Every row gives one point. The points of each table are mixes of a few directions, plus a little noise. Count the directions of each table, and those that both share. Where both have some left over, give the other angles between the two spaces (their principal angles), to ten degrees, smallest first.

First (5 x 3):
.08 .58 -.43
-.83 .29 -.17
-.19 -.22 .15
.28 -.01 -.01
.63 -.67 .47
Second, 7 rows:
.38 .94 -.92
.01 -.34 -.06
-.31 .26 .75
-.08 -.09 .23
-.14 -.48 .31
-.04 -.51 .08
.15 .23 -.38
Directions: first 2, second 2, shared 1; angles 70

First (9 x 6):
-.61 .20 .32 .47 .00 .30
.75 -.25 -.40 -.58 .00 -.37
-.65 .21 .35 .50 .00 .32
-.16 .05 .09 .13 .00 .08
.37 -.12 -.20 -.29 .00 -.18
-.27 .09 .14 .21 .00 .13
-.56 .18 .30 .43 .00 .27
.44 -.14 -.23 -.34 .00 -.22
.68 -.23 -.36 -.53 .00 -.34
Second:
.33 .45 .31 -.11 -.04 .12
-.94 -.42 .05 .19 .08 .77
.09 -.32 -.37 -.03 .01 -.40
.09 -.19 -.36 .17 -.02 -.72
-.04 .21 .18 .09 -.01 .08
.49 .29 .17 -.31 -.01 .12
Directions: first 1, second 3, shared 1

First (9 x 9):
-.01 -.01 .00 .01 .00 .01 .00 .00 .00
-.11 -.10 -.05 .20 -.10 .01 .01 -.01 -.02
.37 .35 .17 -.69 .33 -.02 -.04 .01 .06
-.20 -.18 -.09 .37 -.17 .01 .02 .00 -.03
.38 .36 .18 -.73 .34 -.03 -.05 .02 .06
-.21 -.20 -.09 .38 -.18 .01 .03 .00 -.03
-.25 -.23 -.11 .46 -.22 .02 .03 -.01 -.03
-.34 -.32 -.15 .63 -.30 .02 .04 -.01 -.06
.33 .32 .15 -.63 .30 -.03 -.04 .01 .05
Second:
.06 -.05 -.02 .04 -.16 -.14 -.06 -.11 -.07
-.61 -.01 .20 -.30 .39 .14 .35 .94 .18
.18 .13 -.06 .07 .16 .28 -.02 -.22 .08
.14 -.18 -.04 .12 -.52 -.52 -.20 -.32 -.25
.26 .03 -.09 .12 -.11 .02 -.14 -.39 -.04
-.03 .06 .00 -.03 .13 .15 .05 .06 .07
-.28 .01 .09 -.14 .21 .11 .17 .43 .11
.26 .02 -.08 .13 -.13 -.02 -.14 -.39 -.06
Directions: first 1, second 2, shared 0; angles 70

First (10 x 11):
-.18 .01 -.17 .02 -.60 .02 .12 -.02 -.35 .23 .17
-.05 .00 -.05 .01 -.17 .01 .03 .00 -.10 .06 .05
.03 .00 .03 .00 .09 .00 -.02 .00 .05 -.04 -.03
.28 -.02 .26 -.04 .94 -.04 -.19 .03 .54 -.36 -.27
.12 -.01 .12 -.02 .42 -.02 -.08 .01 .24 -.16 -.12
-.11 .01 -.10 .01 -.37 .01 .07 -.01 -.21 .14 .10
.18 -.01 .17 -.02 .60 -.02 -.12 .02 .35 -.23 -.17
-.24 .02 -.22 .03 -.81 .03 .16 -.02 -.47 .31 .23
.13 -.01 .13 -.02 .46 -.02 -.09 .01 .26 -.17 -.13
-.17 .01 -.16 .02 -.57 .02 .11 -.02 -.33 .22 .16
Second, 9 rows:
.61 -.35 .49 .07 -.29 .19 -.01 .16 .48 .71 .32
-.39 .05 -.41 -.10 .11 -.15 -.12 -.03 -.27 -.49 -.11
.06 .18 .15 .07 .06 .05 .13 -.07 .00 .09 -.08
.54 -.07 .54 .13 -.16 .20 .14 .04 .38 .66 .17
-.06 .08 -.03 .01 .05 -.01 .02 -.04 -.05 -.06 -.05
-.22 -.06 -.26 -.09 .03 -.09 -.11 .02 -.13 -.28 -.02
-.36 -.11 -.45 -.13 .04 -.15 -.20 .04 -.23 -.46 -.03
-.17 .20 -.08 .01 .12 -.04 .07 -.08 -.16 -.18 -.14
.00 .09 .04 .02 .04 .01 .06 -.04 -.03 .00 -.05
Directions: first 1, second 2, shared 0; angles 80

First (8 x 14):
-.59 .10 .13 -.02 -.49 -.19 .06 .34 -.07 .18 .27 -.20 .51 .22
.15 .45 .13 -.27 .24 .04 .15 -.31 -.42 -.32 -.23 .03 -.72 -.22
-.34 .12 .07 -.05 -.74 .13 .12 .43 -.36 -.42 .74 .09 .60 .08
.09 .60 .18 -.35 .13 .07 .21 -.29 -.60 -.49 -.11 .06 -.76 -.23
-.33 -.24 -.03 .17 -.15 -.21 -.09 .22 .36 .47 .00 -.17 .50 .22
.20 -.46 -.18 .26 .10 .05 -.17 .07 .42 .22 -.01 .05 .31 .07
.01 -.03 .03 .00 .69 -.35 -.13 -.38 .43 .73 -.89 -.30 -.55 .02
.80 -.51 -.32 .28 .21 .45 -.14 -.08 .23 -.39 .23 .43 .09 -.16
Second, 8 rows:
-.13 .13 .07 -.08 -.12 -.02 .05 .05 -.15 -.07 .08 -.01 -.01 .01
.14 -.16 -.08 .09 .13 .02 -.06 -.04 .17 .08 -.09 .01 .00 .00
.47 -.50 -.24 .25 .44 .08 -.21 -.16 .53 .27 -.29 .08 -.01 -.02
-.35 .38 .18 -.21 -.34 -.07 .16 .12 -.41 -.21 .23 -.07 .01 .01
.67 -.72 -.33 .39 .63 .11 -.30 -.24 .79 .40 -.45 .13 -.01 -.03
.57 -.60 -.28 .31 .53 .10 -.24 -.19 .66 .33 -.36 .11 .00 -.03
-.54 .58 .26 -.32 -.51 -.08 .25 .18 -.63 -.32 .37 -.11 .02 .02
-.82 .89 .41 -.48 -.77 -.13 .36 .27 -.94 -.46 .52 -.16 .01 .04
Directions: first 3, second 1, shared 1

First:
-.10 .06 .05 .05 -.10 .06 -.10 -.09 .17 .16 -.07 -.06 .14 -.15 .01 -.10 -.03 .04 .08 .11
-.09 .05 .05 .04 -.10 .06 -.09 -.08 .15 .14 -.07 -.06 .12 -.14 .01 -.09 -.02 .04 .08 .11
-.09 .05 .04 .04 -.09 .05 -.08 -.08 .15 .14 -.07 -.06 .12 -.13 .01 -.08 -.02 .04 .07 .10
-.08 .05 .04 .04 -.09 .05 -.08 -.07 .14 .14 -.06 -.05 .11 -.13 .01 -.08 -.02 .04 .07 .10
-.11 .05 .05 .05 -.10 .07 -.10 -.09 .17 .17 -.08 -.06 .14 -.15 .02 -.10 -.03 .05 .08 .12
.03 -.02 -.02 -.01 .03 -.02 .03 .02 -.05 -.04 .02 .02 -.04 .04 .00 .03 .01 -.01 -.02 -.03
.56 -.31 -.28 -.24 .59 -.36 .52 .48 -.94 -.90 .43 .36 -.75 .83 -.07 .51 .15 -.23 -.45 -.65
-.13 .07 .07 .06 -.14 .09 -.13 -.11 .23 .22 -.10 -.08 .18 -.20 .01 -.12 -.04 .05 .11 .15
.13 -.07 -.07 -.05 .13 -.09 .12 .11 -.22 -.20 .10 .08 -.17 .19 -.02 .11 .03 -.05 -.10 -.15
-.02 .01 .01 .00 -.01 .01 -.02 -.02 .03 .03 -.02 -.01 .02 -.02 .01 -.02 -.01 .01 .01 .02
-.09 .05 .05 .04 -.10 .06 -.09 -.08 .15 .15 -.07 -.06 .13 -.14 .01 -.09 -.03 .04 .08 .11
Second:
.22 .11 .03 -.33 -.04 -.65 -.25 .19 .32 -.12 .21 -.19 -.05 .36 -.08 -.21 -.09 .00 .03 -.18
-.17 .00 .03 .16 -.07 .30 .02 -.14 .02 .18 -.14 .02 .13 -.26 .04 .00 .01 .03 .06 .17
-.20 .17 .14 .02 -.27 .00 -.30 -.17 .50 .37 -.14 -.21 .32 -.28 .01 -.29 -.09 .11 .21 .24
.02 .10 .06 -.12 -.11 -.26 -.20 .01 .30 .09 .03 -.15 .09 .05 -.03 -.19 -.07 .04 .09 .01
.17 -.19 -.14 .03 .29 .11 .35 .14 -.57 -.37 .11 .25 -.32 .23 .00 .33 .11 -.11 -.22 -.22
.39 .01 -.06 -.38 .15 -.72 -.06 .33 -.02 -.41 .33 -.06 -.30 .61 -.09 -.03 -.04 -.07 -.12 -.38
-.08 -.09 -.04 .17 .07 .34 .19 -.07 -.26 -.01 -.08 .14 -.03 -.14 .04 .16 .07 -.02 -.06 .05
-.17 -.08 -.02 .24 .03 .49 .18 -.14 -.23 .09 -.16 .14 .04 -.27 .06 .16 .07 .00 -.02 .14
-.10 -.02 .01 .12 -.02 .23 .05 -.09 -.06 .09 -.09 .04 .06 -.16 .03 .04 .02 .01 .01 .09
-.01 .05 .03 -.04 -.06 -.09 -.09 -.01 .14 .06 .00 -.07 .06 -.01 -.01 -.08 -.03 .02 .05 .03
-.07 -.06 -.02 .12 .03 .25 .11 -.06 -.15 .02 -.07 .09 .00 -.12 .03 .10 .04 -.01 -.03 .05
Directions: first 1, second 2, shared 1

First, 11 rows:
-.18 .11 .06 .12 -.18 -.20 .11 .10 .15 -.25 .17 .15 .09 -.18 -.02 .13 .18 .25 -.05 -.09 .26 .03 -.07 .20 .08 -.05 -.01 .28 -.10 -.04 -.27 .46
.13 .00 -.06 -.03 .10 .05 -.07 -.01 -.02 .04 -.06 -.12 -.06 .09 .02 -.05 -.05 -.16 .09 .07 -.15 -.05 .03 -.04 -.06 -.03 .03 -.16 .02 -.04 .15 -.16
.29 .29 -.18 .14 .14 -.22 -.14 .20 .22 -.51 .07 -.38 -.14 .06 .04 -.03 .22 -.30 .43 .16 -.23 -.21 -.10 .31 -.06 -.29 .18 -.18 -.17 -.35 .15 .31
.19 -.32 -.02 -.22 .23 .45 -.14 -.24 -.36 .58 -.28 -.11 -.06 .28 .01 -.17 -.37 -.29 -.06 .07 -.35 .03 .13 -.44 -.11 .22 -.02 -.37 .25 .23 .37 -.85
.55 .08 -.25 -.11 .42 .19 -.26 -.02 -.08 .09 -.23 -.51 -.28 .35 .06 -.28 -.17 -.68 .39 .28 -.63 -.21 .07 -.10 -.20 -.18 .15 -.64 .01 -.22 .61 -.54
.01 -.15 .04 -.15 .06 .21 .00 -.14 -.18 .39 -.15 .07 -.02 .11 -.02 -.10 -.22 -.06 -.16 -.01 -.08 .08 .10 -.26 -.04 .13 -.06 -.12 .11 .16 .12 -.43
-.03 -.37 -.05 .34 -.08 .14 -.22 .02 -.16 -.53 .26 -.31 .23 .03 .00 .42 .30 .22 .38 -.02 .08 -.13 -.38 .11 .13 .38 .06 .26 .17 .15 -.22 .28
-.40 .58 .23 -.23 -.26 -.52 .50 .12 .45 .27 -.02 .75 -.07 -.39 -.05 -.26 -.06 .31 -.65 -.20 .47 .26 .35 .16 .03 -.46 -.13 .25 -.35 -.17 -.29 .44
-.13 .47 .07 -.06 -.10 -.41 .24 .15 .35 -.09 .04 .27 -.10 -.21 -.01 -.15 .07 .08 -.19 -.05 .19 .06 .14 .25 .00 -.40 -.01 .10 -.30 -.27 -.12 .43
-.28 -.36 .13 .03 -.18 .18 .05 -.13 -.20 .17 .06 .22 .21 -.07 -.04 .21 -.03 .38 -.23 -.17 .27 .13 -.05 -.18 .11 .37 -.11 .30 .20 .33 -.26 -.08
-.16 -.33 .05 .16 -.13 .13 -.07 -.04 -.17 -.17 .15 -.02 .19 -.02 -.01 .28 .13 .28 .05 -.09 .18 .01 -.20 -.04 .12 .33 -.03 .27 .16 .20 -.23 .13
Second:
-.81 -.48 .08 -.08 .05 .21 .27 -.11 .24 .39 -.29 .15 .33 .28 -.32 .08 .02 -.24 .04 -.32 -.12 -.04 -.23 .32 .24 .11 .00 .13 .40 .08 -.24 -.28
-.15 .00 .11 -.04 .02 .12 .11 -.01 .07 .08 -.02 .13 .04 -.02 -.09 -.05 .03 -.05 .02 -.01 .04 .11 .01 -.03 .01 .01 -.06 .02 .11 -.03 .01 -.07
.26 .23 .02 .24 -.18 .03 -.07 .17 -.05 -.57 .32 -.02 .02 -.04 .17 .02 .20 .33 .27 .27 .05 .12 .10 .00 -.02 -.05 .02 .01 -.17 .03 -.12 .37
.74 .30 -.09 .09 -.07 -.19 -.32 .04 -.33 -.29 .27 -.17 -.28 -.28 .31 .02 -.07 .30 -.12 .22 .18 -.01 .16 -.36 -.21 .02 -.01 -.06 -.35 .03 .18 .22
.33 .15 .21 .15 -.18 .24 -.07 .04 -.29 -.34 .41 .18 .00 -.31 .17 .04 .13 .52 .04 .27 .37 .35 .17 -.46 -.12 .20 -.18 .16 -.03 .16 .01 .20
.94 .16 -.41 -.09 .08 -.58 -.54 -.08 -.43 .09 -.03 -.47 -.47 -.20 .35 .10 -.37 .02 -.46 -.02 .00 -.44 .03 -.29 -.23 .00 .14 -.18 -.49 .01 .32 .03
-.80 -.15 .11 -.15 .15 .17 .42 .00 .51 .32 -.33 .19 .23 .30 -.36 -.17 .09 -.49 .19 -.18 -.27 .04 -.10 .46 .19 -.20 .02 -.05 .33 -.19 -.09 -.23
.61 .36 -.14 -.21 .19 -.33 -.20 -.02 -.10 .22 -.09 -.16 -.42 -.22 .15 -.18 -.25 -.24 -.30 .08 .00 -.15 .16 -.25 -.24 -.21 .03 -.24 -.31 -.23 .42 -.09
-.55 -.25 -.04 .05 -.02 .06 .19 .01 .27 .02 -.16 .00 .25 .33 -.19 .06 .09 -.16 .20 -.17 -.23 -.10 -.18 .44 .21 -.04 .08 .04 .18 .02 -.26 -.02
-.58 -.34 .14 .03 -.06 .28 .22 -.04 .12 .10 -.05 .19 .31 .15 -.20 .10 .12 .02 .11 -.15 .00 .12 -.14 .16 .19 .16 -.05 .18 .32 .13 -.25 -.10
Directions: first 3, second 4, shared 1; angles 30, 70

First (10 x 32):
-.13 .23 .14 .02 .26 .24 .16 .08 -.06 -.08 .28 .09 .27 .12 -.02 .03 -.19 -.10 -.07 .06 -.24 -.05 .06 .27 -.31 .10 .30 -.02 .18 -.14 -.23 -.06
.07 .10 .15 -.21 .04 -.09 .13 -.10 .11 -.06 .26 -.15 .11 -.19 .00 .28 .03 .17 -.24 .01 .16 -.01 .16 -.45 -.08 .19 -.05 .14 -.20 -.10 -.27 .13
.11 -.24 .08 .08 .21 -.03 -.31 .10 -.14 .01 -.36 .14 .16 .10 .06 -.42 -.13 -.15 -.05 -.44 -.17 .08 -.10 .22 .06 -.21 -.09 -.16 .14 -.03 .18 -.10
.00 -.23 -.06 .11 -.07 .03 -.28 -.08 -.06 -.02 -.49 -.02 -.12 -.07 .07 -.25 .11 -.01 .16 -.15 .09 .00 -.12 .00 .20 -.26 -.14 -.03 .02 .28 .24 -.04
.12 .00 -.10 -.06 -.08 -.26 .12 .16 .05 .15 .26 .08 -.07 .14 -.08 .07 -.05 -.03 -.07 .02 -.08 .08 .01 .06 .04 .15 -.06 -.06 -.06 -.27 .05 .02
.02 -.14 -.44 .17 -.44 -.24 .01 .15 .02 .26 -.10 .12 -.50 .23 -.11 -.08 .13 -.09 .36 .25 .00 .06 -.19 .32 .32 -.07 -.15 -.11 .00 .03 .45 -.06
.04 .13 .36 -.20 .34 .10 .06 -.09 .02 -.17 .23 -.11 .41 -.18 .06 .15 -.11 .10 -.37 -.20 .01 -.03 .19 -.34 -.26 .15 .09 .10 -.07 -.14 -.41 .08
.28 -.10 .05 -.16 .07 -.38 .00 .16 .05 .13 .21 .07 .10 .07 -.05 -.01 -.11 .00 -.30 -.29 -.06 .14 .06 -.14 .04 .15 -.19 -.07 -.13 -.40 -.02 .05
-.22 .15 -.21 .05 -.36 .16 .17 -.21 .10 -.04 .01 -.18 -.35 -.16 -.01 .31 .26 .14 .31 .54 .27 -.14 -.01 -.16 .08 .01 .05 .18 -.10 .35 .01 .07
-.30 .10 .01 .19 .04 .48 -.07 -.16 -.09 -.18 -.29 -.04 .00 -.07 .07 -.08 .06 -.04 .28 .20 .00 -.15 -.07 .21 -.10 -.20 .23 .05 .20 .42 .00 -.08
Second, 8 rows:
-.14 .18 .10 -.16 -.11 -.15 .11 -.02 -.01 .05 .13 -.08 .04 .16 -.01 .05 -.04 -.03 -.16 -.10 -.17 .11 .21 .27 .03 .01 .22 .27 -.13 .03 -.11 .16
-.23 .41 .22 .01 -.07 .21 -.11 .01 .07 .03 .04 .23 -.22 .00 -.13 -.08 -.25 -.02 -.01 -.30 -.02 .04 -.07 -.08 .04 -.11 .10 .06 .20 -.06 .02 -.12
-.06 .20 .00 -.16 -.11 .03 -.03 .01 -.01 .04 .21 .09 -.11 .02 -.08 .01 -.12 .03 -.09 -.14 .04 .09 .06 -.06 -.14 .06 .11 .10 -.03 -.07 .05 .00
.42 -.28 -.16 -.28 -.08 -.11 .02 -.12 -.03 .03 -.13 .20 -.07 -.14 -.14 -.02 .15 .39 .18 .09 .43 .03 -.02 -.01 -.13 .09 -.38 -.06 -.62 .05 -.02 .24
-.01 -.04 -.02 .17 .12 .05 -.12 .04 .03 .07 .19 -.07 .14 .03 .02 .16 -.09 -.24 -.16 .15 -.10 -.03 -.01 -.11 -.30 .12 .24 -.01 .40 -.28 .02 -.03
.12 -.17 .13 .10 .15 -.02 .18 -.08 -.02 -.05 .19 -.07 .46 -.05 -.01 -.08 -.14 .00 -.14 .24 -.16 -.15 -.16 -.13 -.17 .19 -.17 -.05 .02 -.27 -.01 -.04
-.04 -.26 -.11 .33 .09 .00 -.16 .09 .05 -.07 -.94 -.08 -.42 -.02 .23 .02 .50 -.01 .51 -.03 .14 -.03 .00 .35 .75 -.50 -.14 -.25 .00 .62 -.12 .02
-.07 -.04 -.16 .00 .01 -.01 .12 .06 -.09 -.09 .31 -.22 .17 .02 .13 -.05 -.03 -.13 -.14 .09 -.17 -.06 -.03 -.22 -.10 .15 .04 -.07 .15 -.02 .17 -.25
Directions: first 4, second 6, shared 0; angles 30, 50, 70, 90
